Every row gives one point. The points of each table are mixes of a few directions, plus a little noise. How many directions does each table use, and how many do they share? Where both have some left over, give the other angles between the two spaces (their principal angles), to ten degrees, smallest first.

First:
[[-48 -35 -37]
 [-16 -12 -13]
 [ 31  22  24]
 [ 24  18  19]
 [-17 -12 -14]
 [ 26  19  21]]
Second (5 x 3):
[[-21  32  24]
 [ 19 -29  -8]
 [  6 -14  43]
 [ -5   6   0]
 [  0   5 -60]]
Directions: first 1, second 2, shared 0; angles 60

First (5 x 4):
[[ 49  -5   1 -33]
 [-60   0  12  26]
 [-26  26  -9   0]
 [ 15  -8 -17  35]
 [ 21 -12  15 -29]]
Second, 5 rows:
[[ 30 -33  24   2]
 [  5   1   7   2]
 [ 12 -47  -9 -11]
 [ -6  52  21  17]
 [-41  27 -43 -10]]
Directions: first 3, second 2, shared 1; angles 90

First:
[[ 22   4  17 -19  22 -11  20  13]
 [ -5  13   7  -7   4   4  11  -9]
 [-22  14  -3   4  -9  13   0 -21]
 [ -4  27  20 -22  19   5  31 -11]
 [-13   9  -1   2  -4   8   2 -13]
 [-52   6 -31  34 -43  28 -32 -40]
 [ 34 -49 -17  17  -9 -22 -34  41]
 [ 41 -24   8  -9  17 -24   2  38]]
Second (7 x 8):
[[ -7 -10 -13  13 -14   2 -15   0]
 [ -4  -5  -7   7  -7   2  -8  -1]
 [ 15  21  29 -29  30  -4  37   3]
 [ 15  24  30 -32  32  -5  40   1]
 [  9  14  19 -19  19  -3  23   2]
 [-24 -35 -46  48 -49   8 -60  -4]
 [ -5  -9 -10  11 -11   2 -13  -2]]
Directions: first 2, second 1, shared 1

First, 7 rows:
[[-14   7  33  20  40  14  14  11   7]
 [ 34 -35  -2 -15 -14   8  28  25  -3]
 [-40  41 -13  11  -3 -17 -43 -35   0]
 [  8   1 -31 -15 -33 -15 -19 -18  -5]
 [-17  31  22  24  52   1 -11 -30  10]
 [-10  -4  -8  -6 -28  -2  -4  16  -6]
 [ 40 -42  -2 -19 -17  10  34  31  -4]]
Second:
[[-25   9  12  14 -14 -14  20  26  -4]
 [-20  32 -14  10 -14 -33 -11 -25  -1]
 [ 30 -32 -14 -19 -35  -3  25  25  -7]
 [ 30   7  10   8  52   4   7 -36  13]
 [ 25   3   9   3  56  17 -10 -38  13]
 [ 37 -31   4 -16  22  30   4   1   4]
 [-37   3  -2   1 -44 -10   1  36 -11]
 [ 16 -21 -23 -27 -14  23 -34 -10  -3]
 [-60  31  18  24  -9 -13  -3  22  -4]]
Directions: first 3, second 4, shared 3

First, 10 rows:
[[-10  -3   3   5  22 -18  -7  12  15  24  -9]
 [ 29  17 -10  -6 -45  51  30 -23 -15 -41  15]
 [-15  -5   6  10  43 -31 -10  23  29  44 -18]
 [ 29  16  -9  -4 -44  51  29 -25 -15 -39  13]
 [  2   0  -1  -6 -17   8  -2  -9 -14 -17   7]
 [-28 -19   9  -4  16 -42 -37  10 -17   7   0]
 [ -9  -7   3   0   7 -16 -11   5  -4   5  -1]
 [ -5  -6   2  -1   6 -10  -8   1  -1   4  -1]
 [ 17  13  -6   1 -18  31  23 -10   3 -13   4]
 [-13  -5   4   6  29 -24  -9  15  16  29 -11]]
Second, 10 rows:
[[ -9 -24   6  -7   7   1  12 -16 -32  10  20]
 [-13 -53   4 -40 -26  40   8 -14 -15   3  -6]
 [  7  17 -10  23   3 -28  -3  -2 -18 -16  -8]
 [  3   8  13  18  20 -14   3  29  46  43 -11]
 [-10  10 -15 -19   7   5 -21 -10  -6 -31  -2]
 [  0 -26 -28  -3 -29  -4   1 -10 -28 -29 -60]
 [  3  26  12  -2 -21  -5 -31  13  14 -24  20]
 [ 15  30  -1   6   9  19  17  -6  12  -3  25]
 [  9   2   3   7  -1  10  18   2  10  14   1]
 [ -5  11  16  17  31 -25  -4  16  17  33  20]]
Directions: first 2, second 6, shared 2
